Every row gives one point. To make a cloud, some directions were put in groups of two or more. Within a group, all points are equally far from the middle, so they leave a hole (a ring in 2 directions, a hollow ball in 3). The other directions are filled evenly. Then the cloud was stretched, turned, moved and blurred a little. Count the holes, and give their numbers of directions, smallest first.

Cloud (21 x 3):
[[-46 -30  -1]
 [-43   9   0]
 [ 30  24  11]
 [  2 -60 -34]
 [ 36 -34 -14]
 [-29 -43  10]
 [ 28 -52  -5]
 [-56  10 -33]
 [-17  32 -27]
 [ -9 -59   1]
 [ 24 -51 -15]
 [-37  13  11]
 [ 16 -58  19]
 [-27   2  48]
 [-16 -55   3]
 [  2  36  48]
 [ 33  25  16]
 [-10 -60  -3]
 [-29   9  36]
 [ 40 -38   1]
 [  6 -56 -47]]
Holes: 1 (2)

Cloud (29 x 4):
[[-23   4  27 -52]
 [-48   8 -15 -40]
 [-43 -32 -19 -11]
 [-38  24  38  23]
 [-17  41  21  26]
 [-44 -22  23  35]
 [ 16 -30  31 -36]
 [-42   7  49  12]
 [-29 -30   0  36]
 [ -8 -35   5 -44]
 [-30 -33   2  34]
 [ -9 -30  56  11]
 [-37 -23 -17  24]
 [-16 -11  60 -13]
 [  3   9 -16 -45]
 [ -4 -51  31 -15]
 [-33  24  -6  35]
 [-51  -5  34 -30]
 [ 23  13  21 -41]
 [ 26  -1  -4  29]
 [-13  45   7  21]
 [-18 -35 -24 -11]
 [ 39 -11  22  21]
 [  3  29  13  38]
 [-58 -12 -18 -18]
 [-43   0 -14  32]
 [ -2  32  -8 -40]
 [ 28 -38  12  12]
 [-13 -18  45 -39]]
Holes: 1 (4)

Cloud (30 x 4):
[[ 42  -5  27 -17]
 [ 33   8  22 -25]
 [-11   4 -22  40]
 [-19 -27 -34 -22]
 [ 29  17 -31 -26]
 [ 23  -4  -5 -43]
 [-29  21  17 -10]
 [ -9 -36   4 -38]
 [ 33  25 -36  -4]
 [ 59 -24 -12  17]
 [ 57 -17 -21  16]
 [ 42 -46 -12  16]
 [-15 -41  27  14]
 [-10 -34 -30  26]
 [ 26  -1 -34 -33]
 [ 56  -9  19  11]
 [ 31  14  30 -13]
 [ 24 -56   6  14]
 [ 28  31 -34  -3]
 [ 60 -11 -15  20]
 [-24  34 -12  -6]
 [-22 -13  36  14]
 [ 32  27 -27  25]
 [ 49 -20  23  -6]
 [ 13  23  33  -4]
 [ 33   0  20 -31]
 [ 36 -43 -25  15]
 [-22  24 -28  15]
 [  2 -32 -44  -5]
 [-27  -9 -34  18]]
Holes: 2 (2, 2)
